Every row gives one point. A path goes straight from each point to the next, and from the last back to the first. The post is the endless flat space through its rows: a point in 2 columns, a line in 3, a plane in 4, and so on, so that a path can go around it. Count how often the path circles the post. Going back the other way cancels.
(in the rows, 128 means zero)

Post (2 x 3):
[[117 142  84]
 [162 101 149]]
Path (16 x 3):
[[174 123 143]
 [131 169 114]
 [103 123 156]
 [103  98 118]
 [114 101  42]
 [174 110  95]
 [150 172  95]
 [134 163 151]
 [ 41 196  27]
 [116  60 125]
 [119  87 113]
 [100 137  94]
 [ 82 151 104]
 [ 99 126  77]
 [193  49 155]
 [200  79 118]]
Times around: 2

Post (7 x 8):
[[107 136 118  77 131 155 165 148]
 [104 125 150 126 110 121 146 192]
 [150 215  78 143 113 111 125 175]
 [101 103 120  93 136 187  93 203]
 [145 140 170 130 152 132 153  77]
 [158 112 110 136  81  19 109  20]
 [107 152  92  86 173  76 108 146]]
Path (23 x 8):
[[189 170 164 190  81  39 160  82]
 [ 93 113 124  13 135  84 211 115]
 [128 166 161 152 167 104 165 219]
 [177  99 125 107 119 118 164  75]
 [135 129  95 146 168  48  59 123]
 [ 68 101 114 135 127 128 155 107]
 [ 79 123 136  63  98 125 168 106]
 [127 137  84  66 133 126  78 135]
 [134 170 180  91 224 113 175 147]
 [144 148 145 161 191 126 143 136]
 [ 69  79 141  63 173 125 145 210]
 [ 70 103 103  91 141 123 119 203]
 [106 136 106 138 101 102 111 128]
 [135 175 120 112 127 147  81  99]
 [151 183 123  43 181  72 133 160]
 [161 176 125 122 170 199 140 173]
 [ 89  97 138 104 177 137 139 134]
 [ 97 157 102 177 107  82 111 142]
 [ 93 213  99 179 185  49 122 122]
 [123 111  79 130 114  85  88  98]
 [ 59 165 153 136 117 143 173 167]
 [127 221 199 141  84  95 239 117]
 [160 206 160 114 118 124 176 184]]
Times around: 3

Post (13 x 14):
[[ 46 133 145 165 103 133 167  67  94 110  64 152 147 174]
 [109  88  95 181 154 166 175 105 122 141  77  97 153 156]
 [162 154 130 124 125  76  89 140 110 143 178 146 163 112]
 [ 78  64  77 122 115 140 130  77  61 133  48 143 164 166]
 [ 66  77 107 125  96 191 164 125  93  94 113 128 158 183]
 [ 74 113 112 104 169 158 154 117 151  99  50 168 142 164]
 [ 59  97 122 112 180 110 199 141  85 134  80 128 148 141]
 [171 137 115  78  99  69 129 111 108 130 174 102  82 140]
 [208 161 181  92 125 124 117 127  65 110 160 123 126  98]
 [173 176 125 103  99  78 124 142  97  74 156  65 157  58]
 [207 108 167 119  52  47 158 158  90 125 150 116 137  80]
 [186 145 106 138 126  61 119 142  79  67 185 141  80  74]
 [150 121 147 104 104  93 106 116 108 135 176 116 104  27]]
Path (25 x 14):
[[ 73 135 124 210  53 156 145  74  57  93 137 143 103 160]
 [ 87  84  95 169  63 103 153 144 120 121 126 114 133 156]
 [126 104 133 139 111  89  94 186 143 120 118 104 211 161]
 [149 112  26  66 196 139  96 130  88  95 142 132  96 249]
 [141 178 100 118 154 159  75 138  93  57 123 171 113 153]
 [ 88 172  66  79 156 111 139 194 151  59 120 138 110  70]
 [131 146 122  64 155 188 188 120  96  99  36 161 145 120]
 [147 133 169 117 105 130 105  89  23 125  85 166  95 107]
 [139  70  82 123 116 100  54 132 104 101 154 180  57 146]
 [ 69 130 117 143 173  52 157 139 143  93 105 135 157 131]
 [145 122 118 131 132 130 142  71  62  89 130 144 104 154]
 [ 91 128 108  71 110  91 148  86  93 134 164 110 124  95]
 [ 92 169  88 146 117  65 126 106  54  59 138 182 111 138]
 [135 170 165 174 153  92 156 159  99 144 101 148 108 194]
 [157 114 134 155  48  98  89 141 118 102 180  97 142 105]
 [121 130 143  86 146 110 119 172 118  68 192 151 134 144]
 [ 77  66 128 101 126 106 166 114 130 148 133 114 188 105]
 [170 157 150  81 163 137 201 147  90  62 130 158 132  85]
 [100 160 141 170  66 178 156 121 110  50 122 115 152 111]
 [150 204 158 126 120 126 174  66 109 144 147 147  83 128]
 [167 179 171 132  50  52  93  79  88 102 174 185 176  91]
 [107 101 216  56 157  32 174 141 101 158 102 169 187 171]
 [134  89 155  63 152 104 149 122  93 156 125 107 151 119]
 [141 154 200  99 220 101 211 144 112 139 126 165 192 121]
 [ 86 128  95  71 138 129 137  85  92 106  89 177 129 137]]
Times around: 2

Post (17 x 18):
[[178 112  45 189 134 122 137 159 147 134  66  90 161  98 142 131  84  91]
 [ 91 106 113 169 126 120 170 138 167 193  74 186 134 137 166 152  84 101]
 [107 148 151 183 157 144 128  61 115 116 133 136 104  81 104 183 115  70]
 [ 79 154 109 159 139  63 171 121 131 141  93 147 129 135 165 145 120 101]
 [ 81 113  47 110 132 147 149  71 182 110 147 101 153 111 136 139 109  72]
 [154  72  53  94 185 111 166 125 139 105  87  68 120 134  94 114  83 125]
 [128 135 104 137 169 107 122 161 145 166 180 118 173 136 111 153  95 125]
 [ 95 120 226 204 110 165  31 234 238  65 202 111 152 179  74 116 168 155]
 [ 78 127 134  91 211 149 119 106  88  97 146 138 142  17 103  77 177 150]
 [155 106 186  76 143 106 115 145 153 173 126 110 180 109 138  81 142 130]
 [117 142  92 168 121  98 142 122 125 201 142  95 101 185 122 117 147 144]
 [109  96 103 171 128  99 189 116 154 148 163 145 128 133 167 127 117 112]
 [117 138 107 170 151 100  96 108 178 166 106 157  83 142 176  97  95 130]
 [157 133  75  91 116 124  91  66  87 157 110 179 130 123  99 112  96  51]
 [143 150  80 160 133  96 153  86 153 169 125 140 171 180 126 107 126 160]
 [140 200 117 126  56 126 119 115 121 147 208 123 156 110 171 162 121 212]
 [126 201  77 167 128  94 151 130 195 161 105 155  85 132  93  56 126 135]]
Path (28 x 18):
[[168  91 103 137  70 110 101 121 170  85 110 208 116 132 146  65  71 130]
 [150 136 189 209  54  80  60  75 211  99  57 210 175 149 238 129 102 182]
 [ 67 146  90 136 171 132  89 124 196  51 135 143  80 129 145 168 131 118]
 [186 207  26 159 108 122 141 172 134 131 128 148 141  90 170 149  70  66]
 [131 163  76 107 155 158 101 110  81 129  81 137 106  88  85 127  35  63]
 [181 109  43 130 115  84 119 150 178 140 126  41 172 167 129  86  86  59]
 [152 138 129 174 156  98 101  69 125 162 131 126 122 152  99  70 125 153]
 [ 79 190  77 126  39 134  92  87 140 157 146 169 144  77 136 144 140 159]
 [113 181  18 177 152 138  89 104 226 135 179  91 147 167  98 129 125 146]
 [130  62 160 185  71  86 172 114 122 210  64 172 116 130 219 178  95  57]
 [ 86  99  69 179 207  82 147 165 244 150 183 122 108 137 149 138 116 104]
 [137 186  94 178 231 136 103 134  44 124 109 152 139  80 117 215 110 130]
 [ 94  88 113  92 113 142  94 157 143 133 123  84  79 167 159 118 105 105]
 [ 55 139 169 108  77 182  67 156 141 172 143 149 104 117  89 153 108  73]
 [ 82 109  65 161 149 115  64 145 190 123 155  82 149 118 171 130  98 138]
 [178 122 102 247 153 107  94  76  77 153 149 170 132  81 117 179 116 113]
 [131 137 108 124 150  98 141 113 113 196  62  95 145 105  93 124 117 152]
 [105  72 154  96 111 102 131 122 119 110 108  87 151  66 157 186 150 115]
 [163 123  71 240 187 112 151 183 151 211  94 141 131 159 139 117 121 196]
 [148 108 131 147 184 132  28  98  31 167  51 126  94 187 170  56 136 131]
 [ 79 167  92 132 129 163 114 113 222  98 117  74 183  93 143  45 110 158]
 [101  59 124 143  63 139 168 183 199 162  82  96  94 100 137 106 110 103]
 [ 75 146  94 170  35  94 129 108 218 120  93 178 150 133 194  69 144 120]
 [114  72 108  71 188 155 119 158 166 140 119 147 112  94  70  83 168 171]
 [178 117   8  70 194 161 124  89 196 213 140  84 135 165  68 113  91  42]
 [138 117  41 123  95 122  88 146  80 185 151 185 168 185 158 179 119 147]
 [124 131 202 104 203 127 118 139 150 174 114 104 125 180  88 124 155  88]
 [126 199 102 191 103  85 120  93 131 164 119 213 106 125 202 106  86 138]]
Times around: 4

Post (17 x 18):
[[119 131 145 101 172 113 117 192 169  79 193 145 150 148 141 194  95 108]
 [ 94  78 108 149  86 116  85 141 115  95 163 143 111 169 129  92 106  95]
 [156 121  81 158  87 160 130 124 172 158 123  88 131 148 134 121 137 133]
 [144  91 152  88 171 134 107 134 133 148 147 134 164  85 164 152  90 102]
 [166 101 123 126  87 101  96  84 133 174 119 102  81 122 120 127 185 179]
 [167 110 123 128 175 118 132 134 143  69 117 128 127 104 173 183 129 127]
 [156 159 136 155 109 151  85 152 114 118 101 158 103 165 129 107 160 134]
 [ 83 100 156 149  92 171 148 122 155 100 158 142 114 177 118 122 138 126]
 [141 141  97 161  79  99 152 155 114 142 114  64 132 140 132 148 153 105]
 [ 42 158  98 215  82 174  49 154  84  62 150 117  97 206 140 149  99 122]
 [161 141 128 143  86 161 107 130 150 124 128  60 155 128 143 114 189 144]
 [ 61 107 121 200 134 143  85 146 138  94 158 126  99 198 144 132 126  80]
 [187 141 145 126 174  91 142  89 142 132 141 119 130  79 131 142  77 105]
 [115 133 114  93 191 104 124 132 155  97 162 155 153 115 142 160 138 118]
 [155 107 136 126 117 100 135 116 160 137 181 165 126  98 149 144 150 109]
 [147 130 110 207 132 158 127 130 112 152 154  73 149 172 120 128 178 164]
 [177  81 144  64 168 116 162 149 192 130 158 161 112  26  76 170 137  85]]
Path (26 x 18):
[[116 172 101 182 122 182  55 144  78  34  98 124  42 141 121 207 134 155]
 [144 157 118 134 150  68 104  55  81 155 138  95  81 140 112 115 147 149]
 [107 141 102  91 100 131  89 103 146  84  86 122  80 129 121 164 129 127]
 [114 126 125 215 122 135 102 102 138  70 157 105 108 154 144 152 151 120]
 [135  91 141 188 175 140 140 142 150 118 172  50 178 160 151 126 143 144]
 [162  78 129 132 141 135 177  83 157 232 145 109 124 138 118  68  92 117]
 [136  85 105 195  98  38 137  94 114 199 203  85  90  61  65  94 171 112]
 [101 158 113 163 138 100 149 115  97 167 168  11 147 110 127 172  81 100]
 [ 85 155  40 151  94 143  24 145 146 110 149 103  78 169 169 188  97  98]
 [150  87 129 155 170 130 126 121 154  76 123  76 121 115 136 206 166 128]
 [167  74 102 137  70 158 130 178 197 164 185  74 181 148 156 162 100 146]
 [185 161 145 170 150 103  99 137  71 135 113  69 151  98 128  71  90 144]
 [121 192  93 189 128 134 137 140 101 130 149  87 103 130 123 170 166 123]
 [132  78 162  99 107  33 132 121  55 166 184 105 182 142 147  91 161  96]
 [195 159 138  98 133 171 181 114 172 186 134  75 212  64  98 132 122 125]
 [220  98 170 103  98 133 147  85 162 158 102 126 119  35 100  80  95 133]
 [170 102 131 139 132 119 157 158 186  92 108 106  56 104 163 144 122  58]
 [ 68 128  51 121  55  89  71 123 149 115 249 108 117 191 181 158 209 142]
 [101 115 113 187 144 207 116 128 165  56 155 113 129 182 151 143 120 170]
 [110 116 114 163  78  82 150  42 112 177 195 128 154  82 141 118 164 159]
 [ 91 164 122 167 224 163  84 187 184 119 119 199  67 153 122 165 182 106]
 [114  97  50 102 113  43  92 139  93  89 119 105  40 130  91 148 122 128]
 [129 133  92 178  82  83  63 131  75 166 138  82  70  73 129 161 105  59]
 [119 118  59  98 168  95 134 209 174 116 157 140 146  99  95 148  57  85]
 [145 103  81 162 105  94 158 111 175 184 158  93 103 121  65 151 131 156]
 [138 141 134 200  85 196  71 104 128 214 198 100 196 180 161  88  91 137]]
Times around: 2

Post (17 x 18):
[[132 142  50 151 177 159 156 126 167 127 164 109  99 119  78 108  43  74]
 [ 79 162 134 113 189 147 115 154 175 164 114 113 115 210 157 160 120 100]
 [116 118 145 148 138  78 210 171  34 110 154 114 115 115 148 135 139 125]
 [128 135 162 128 145 137  96 168 137  83 137 109  94 196 146  97 161 142]
 [110 188  50 178 194  58 139  80 193 131 184 139  64 113  93 125  54  94]
 [133  66  69 123 118  43 177  84 113 117 169 139 121 104  82 176  61  92]
 [169 135 159 189  96 124 156 116  89  81 162 144 157 137 145 172 102 132]
 [ 89 183  85 146 153 118 137 161 185 154 133 180  99 196 124  89  82  47]
 [147 143 182 116 117 112 157 132  68 145 120 140 118 133 105 125 123 157]
 [189 164 159 110 116  93 131 176  49  97 124 125  98 106 140 139 144  95]
 [195 104 179 130 131  64 160 156  85 112 160 160 148 122 185 106  87 131]
 [191 109 110 139 105  86 217  34 103 127 174 122 107 116 139 138  86 103]
 [164 102 124 157  83  42 156 109  37 149 218 133 135  95 127 148 118 111]
 [156 164 176 140 125 182 145 241 150 164 124 134 108 187 147 142 172 143]
 [107 153 110 126 207 152 141 132 237 136 154 133 156 176  98 105 150  58]
 [120 137 104 109 160 168 127 169 188 145 106 156 125 138 174 114 158 112]
 [166 112 200 180 137 119 112 158  89 141 120 108  96 136 146 134 136  85]]
Path (24 x 18):
[[111 131 172 176 160 110 209 106 122 141 160 136 126 179 205  93 111  48]
 [135 102 200  61 104 122 202  97 167 187 106  98 166 192 162 158 130 208]
 [194 110 106 141 184 104 127 121 133  31 114  95 100  64 173 113 154  76]
 [187 120  54 166 161 189 146 130 150 129 154 140  48 145 180  71  73  81]
 [107  85 171  94 146 118 141 113  29 155 117  79  80 123 141 129 134  53]
 [141 137  92 181  84 122 152 128 177 157 141 168 104 125  79 156  44  74]
 [ 69 167  14 195 131 173 199 137 123  97 188 113  43 150 133 154  36 137]
 [223 142 158 203  72 125  98 168 100 158 160 175  69 167 127 142  20 123]
 [ 97 120 115 180 158  37  89 153 151 104 138 188 123  93 132 124 167 136]
 [111 136 126 190 153  49 211 112 113 156 195 101  63 134 175  97 113 132]
 [104 198 127 143 185 156 144 177  89 129 171  84  97  92 114 130 145 125]
 [ 97 234 100 151 135 101 153 130 136 192 123 143  30 146 142  77  40 132]
 [230 165  61 118  84  79 109 202 166 127 143 170 120  99 167  60 145 106]
 [125 185  94 179 207  82 163 127 166 158 194 137 125 137  93 150 140 171]
 [104  73 181 153 148 144 169 114  65  90 144 108 160 148 173 196 198  90]
 [166 184 128 113 106 135 185 100 194 144 151 199 132 171 159 119  98 135]
 [ 79  88 205 154 165  62  68  62  98 101 116 127  67 213 124 137 115 150]
 [171 128 121 245 186  97 145 168 120 102 152 131  78 131 130  66  32 130]
 [153 126 158 156  93 113 143 154 114 101 190  69 170 126  73 143 143  94]
 [119 149  69 106  75  95 143 158 119 127 166 149  92 124 131 177 177 124]
 [ 49 189  82 144 202  63 110 211 162 148 199 181 116 183 158 104 158  73]
 [193 143 147 163 127 133 173 187 136 147 137 157 136 150 118  90 152  85]
 [198 154 125 163 151 134 190 134  95 105 134  70  90 101 117  88  13 103]
 [136 105 133 152  82 129 184 176  68 184 175  95  70  95  98 116 146  94]]
Times around: 1

Post (17 x 18):
[[101 114 133 126 131 103 144 116 113 155 110 141 105 107 132 110 140  84]
 [128 132 102 156 149 141 173 109 113 105 142 119 105 125 117 106 125 155]
 [127 109  87 150 126 129 173 153  98 116 132 135  60 119 123 114 142 157]
 [140 128 110 123 116 131 131 125 149 117 110 154 138 119 143 108 122 121]
 [133 157 132  76 120 122 168 186 136 145 249 183  69 161 103 150 140  96]
 [104 110 138 102 112 114 110 126 135 108 131 137 126 119 119 116 138 131]
 [133 153 129 150 121 118 138 123 113 115  87 107 155 129 100 153  81 121]
 [151 131  86 113 138 112 133 142 140 124 117 113 158  80 169 108 119 127]
 [142 128 105 110 121 105 130 106 152 117 138 159 112 103 136 150 123 108]
 [150 157 123 119 125 106 121 122 156 101 134 134 107 152 125 136  93 101]
 [137 137 147 140 129 155 160 118  89 125  94  95 131 102 139 132 137 145]
 [130 117 125 105 126  87 127 109 135 131 126 152 140 151 131 131 127 137]
 [113 123 135 147 124 117 144 146 128 123 166 149 139 125 162 129 139 129]
 [140 132 103 127 109 101 126 130 127 114 119 115 135 122 121 116 164 119]
 [133 151 127 109 105 107 143 134 175 136 139 120 102 144 106 144 123 127]
 [145 136 107 140 168 136 147 174 132 117  98 117 151  80 152 122 156 119]
 [158  94 127 150 134 119 121 127 129 126 137 129 146 115 128 121 115 127]]
Path (26 x 18):
[[113 105 140 126 110  95  97  88 198 112 108 115 125 196  80 145  93 140]
 [109 134 137 121 130 135 124 153 107 169 138 107 122 107 126 116 108 101]
 [134 164  97 108 133 125 182 134 112 147 212 156 108 131  96 111 110 113]
 [133 142 132  71 126 102 165  97 148 142 152 153 116 122 134 117 138  97]
 [139 104  93 135 141  99 163  93 123 155 123 106 143 125 126  88 123 121]
 [126  73 107 107 150 148 110 112 175 108 131 136  84 115 119  74 163 119]
 [105 151  94 128  97 135 147 134 130 130 112 129  85  79 128 131 153 112]
 [111 112 156 101 129 119 157 134 117 168 111 189 121 164 128 109 131 152]
 [147 107 158 134 144 137 155 108 135 111 140 152 151 133 123  89 149 141]
 [ 97 128 120 116 158 120 175 135 137 116 155 147 109 143 133 108 148 120]
 [ 65 137 119 128 141  95 126 144 158 107 115 138 152 158 129 116 113 138]
 [173 199 145  86 145 133 155 160 132 185 137 113 173 150 167 168 131 133]
 [144 110 113 141 124  96 141 107 114 187 184 107 135  69 186  87 120 148]
 [124 149 147 139 111 112 167 148 149 105 125 128 122 168 126 102 186 145]
 [127  45 119  84 124  86 129 147  93 133  95  59 151 102 115 111 147 189]
 [134 117  99 115 143 158 158 136  96 150 110 135 113  85 204 103 137  70]
 [131 103 144 129 141 122 141 101 128 140 136 133 137 131 157 132 119 173]
 [103 141 127 151 130 123 134  93 120 108 168 174 113 121 142 104 139 142]
 [139 151 169 157 133 125 142 118 118 110  88  97 199  92 161 137 159 147]
 [144 127 100 118 119  92 165 127 158 127 165 112 121 127 126 116 145 141]
 [118  88 112 163 133 134 138 154 111 111 136 138  94 119 106 143 100 117]
 [142 168 128 116 115 132 132 139 107 127 109 104 165 102 124 147 104 104]
 [151 178 131 115 114 128 141 113 148 131 126 150 130 125 140 112 133 136]
 [127 161 139  97 115  90 126 173 161 120 123 166 102 139 106 109 167 110]
 [154 154 126 105 112 121 137 153 190 106 148 137  74 110 134 116 122  96]
 [161 150 117 117 128 151 141 150 136 104 121 107 143 117 149 109 102 116]]
Times around: 5

Post (17 x 18):
[[127 115  98 103 189 120 129 119 114 128 114 130 150 101 180 120  79  52]
 [126 114 114 120 122 117  85 175 122 108 128 137 148 114  88  92 149 109]
 [121 119  89 168 150 129 107 139 125 173 133 183 162  98  86 103 149 145]
 [ 97 114  77 183 110 106  99 135 164 121 127 155 145 117 106 118 161 140]
 [ 71  89 172 132 186  74 108 138 182 161 155 191  95 165 116 127  67 157]
 [173 160 118 139 110 176 143  95  95  94 182 180 200 162 127 166  96 109]
 [ 95 125  97 134 117 144 109 151 113 154 140 146 198 154 137  91 144 132]
 [ 92 206 122  66 178 119 202 149 188  75 138 118 112 122 154 141 153 135]
 [ 67 163 126 130 168 124 125 176 142 152  62 160 139 111 133  74 133  67]
 [109 110 122 117 121 177 126 166 143 125  65 120 163 112 123 131  60 164]
 [230  96 101  50  57 146 215  83  32 124 180 100 106 144 151 231  87  46]
 [126 143 107 135  98  52 113 140 127 175  99  87 112 109  55 113 145 168]
 [106 134  95 165 146 133  88 120  76 105 127 150 135 151 107 135 129 154]
 [152 198 142 137 138 190 189 133 158  93 207  66  53 120 120 186 130 113]
 [159 102 152 114 167 130 151 102 108 131 106  79 114 121  88 190 114  86]
 [124 132 153 141 128 130 107 129 145 133  93 148 128 118 138  90 151 182]
 [140 115 129 116 148 152 178 123 134  97 131 122  95 156 119  95 104 158]]
Path (29 x 18):
[[136 126 151  97 147 173 130 124 147 163 164 162 141 109 178 123 111  80]
 [109 197  81 155 125  78 134 120 144 169 215 121  85  60 140 152 189  84]
 [121 213 201 150  73  63 107 130  73  86  98 138 144 191 116 139 145 151]
 [124 223 143 102  88 101 140 224 145  76 183 101 163 183  40 106 202 118]
 [164 126  69  85 187 151 163 103 124 134  86 153 136 108 157 198  68  69]
 [126 162 143  54 202  99 187 128 154 175 102 221 142 138  94  70 117  97]
 [ 96 118  24 177 128 133 144 119 203 160 121 219 169  56 114 182 204 183]
 [152 200  81  64 132 190 199 116 111 142   7 188 230 107 182 225  82 169]
 [112 168 162 202 180  94  96 128  57 159  80  68 117 168  45  95 163 101]
 [126  87 169  74 123 132 164 129 113  39 139 172 138 176 177 167  64 116]
 [108 201 153 150 184  78  89 124 133 135 152  87  65  78  79 132 160 165]
 [105  97 144 164 154 185 127  90 134 135 186 149  73 160 114 173 144 107]
 [210 148 128  28 107 138 123 153 143 100  60  72 185 101 106  94  81 107]
 [125 108 156 150  89 152  14 179 124 114 156 171 164 148 181  72 139 159]
 [131 148 207  95 120 121 149 156  56 121  76 126 140 138 140 170 168 125]
 [106 177 191  80 166 127 170 156 147 101 113 106 136 111  76 160  89  92]
 [ 60 136  83 141 204 184 139  93 149 131 185 219 133 123 166 144 135 125]
 [156  73  97  84 136 136 119  99  81 145  72 112  83 145 125 133  94 100]
 [117 121  70 131 153 126 114 158 211 157  75 167 137  53  92 125  90  43]
 [ 95 100 134  38 157 147 131 152 131 183  41 167 203 103 137  74 126 100]
 [114 136 149 124 126 171 137 181 125  68 119 100 120 121  54 147  67  96]
 [130 126 191 165 151 186 108 108  83 137  69 145 192 102  95 206  99 144]
 [150 185 165  75 111 125 193  96 133  93 149 170  48 160 101  60  97 174]
 [ 96 163 141 123 108 207 113 161 148  85 142 183 194 191 137  94 112 167]
 [ 89 143 105 124 177  91 203 105 174 203 148 127  46 137 146 171 114 141]
 [ 86 145 184 136 233 127 211 158 200 238  15 148 110  80 135  68 130  83]
 [151 135 128 129 146 146 135 124 101  69 112 127 210  94 146 172 138 157]
 [ 76 132  58  59 159 133 205 187 162 106 111 189 186  79 108 122 108 129]
 [126 171 130  89 168 142 133 124  58 149 177 113  63 125 124 141 113  85]]
Times around: 2

Post (17 x 18):
[[ 87  83 133 128 154 183 124 155 160 140  81 115  99 137 128 118 139 104]
 [ 66 136 155 116 188  67 112  87  99 126 144 114 136 109 197 131  65 165]
 [145 132 110 101 125 183 134 128 144 149 145 107 105 109 105  93 128  89]
 [142 111 129 130 135 168 124 131 118 176  84 112 122 157 101 116 164 129]
 [147 116 130 115 103 156 102 157 100 155 146  90 130  77 142 127 107  86]
 [131 126 131 100 129 172 119 172  84 134 198 126 125 111 138 115  96 138]
 [ 68 162 144  95 164  62 165  98 100 109 135  99 152 158 226 129  81 166]
 [ 71 149 113 119 169  63 166 109  50  91 153 104 118 115 166 160  70 149]
 [168 127 138 123 100 119 149 177  74 168 170 135  69 112 129 110 114 108]
 [117 112 164 131 133 126 135 150 116 140 147  97 135 126  96 101 124  87]
 [107 136 122 115 151  96  96 136 151 104 110 121 119 194 132 138 211 134]
 [153  86  96 116  90 124 127 158 110 153 172 145 145 115 126 112  86 101]
 [125 117 161 101 131 135 117 112 103 101  95 150 106 183 163 144 188 110]
 [145 134 135 141 144 160 122 158 145 114  93 143 141 146 117 111 143  85]
 [104 128 146 128 138 155 143 138 121 152 102 154 143 108 127 121 174 109]
 [128 123 150  88 133 135 136 166 116 136 102 127 122 100 102 117 132 115]
 [127  92 141 143 140 113 131 104 138  81 103 124 126 182 139 128 208 157]]
Path (30 x 18):
[[116 190 183 117 173  80 134 115 160 114  84 110 145 102 137 111 138 126]
 [155  82 140 115 132 244 162 114  90 141 167 101  77 148 125 125 152 147]
 [113  92 145 141 146  90 137 145 117 125  95  76 134 125 111 116 189  67]
 [ 95  68 152 135 149 187 125 172  66 105 148 186 103 202 231 135  95 159]
 [130 176 162 112 112  90 104 123  20 149 105 142 175  97 135 146 102 127]
 [132 141 185  99 109 129  92 128 127 103  97 153 177 180 238 140 126 119]
 [156 122  98  99 140 141 157 142  82 123 130 115  81 121  89 153 121 174]
 [109 149 115  47 142 157 136 163 185 141  76 106 150 110 105 107 160  49]
 [118  80 216 111 135 144 140 132  51 168 124 160 146  75 202 133 147  91]
 [115 119 159  91 144 159 114 119 112 150 133 110 145  88  92 126 165 148]
 [140 101 138 117 114 127 105 121 167 177 106 159 112 144 142 110 152 130]
 [ 85  95 125 189 155 119 162 108 129 114 141 113  86 111  92 102 128 109]
 [115  64 119 180 163 122 124 144 154 143  60 139 152 200 106 120  86 140]
 [146 131 108  95 133 145 109 127 128  71 110 153 175 189 195 169 113  86]
 [137 113 101  92 120 137 168 134  91 145 150 159 173 173 186 109  59 129]
 [132 235  83  50 122 147 180 112 109  78 148  91  92 182 181 122 169  82]
 [ 97 116 153 136 134 123 128 124  98 146 104  73 120 109 140 116 133 134]
 [112  35 100 135 103 159 146 157 119 131  73 136  91 148  93 119  75 132]
 [106 132  94  80 149 124 145 176  94 130 135 148  76 113 116 107 112 146]
 [ 32 103 105 132 183 115 119  80 138 138 130  82 147  55 119 137 135 102]
 [142 155 192 109 123 152 119 130  57 147 170 110 183  80 233 135 127  90]
 [135 135  97 119 135 162 115 132 104  51 151  51 147 156  87 137 198  99]
 [ 81 137 196 120 133  73 134  99 105  84 126 152 201 141 179  79  94  88]
 [131 156  60 145 110 147 156 109 155 154 151   7 111 154  99 100 139 118]
 [100 153 115  77 157  96  55 160 149   9 166 152 170 131 121 120 120 175]
 [152 122 121 100  92 199  61 145 159 165 168  90  26 172  97 140 221 131]
 [152 122 144 127 158 115  99 124 124 174 121 153 150  45 123 115  37 115]
 [111 175 142  98 183 149 135 154  52 132 131 130 150 100 121 151 102 107]
 [ 93 109 181 173 164 195 120 160  85  97 137 173 193 128 163 159 120 109]
 [121 121 111 116 120 123 116  93 141 114 132 125 134 151 204 136 152 163]]
Times around: 2
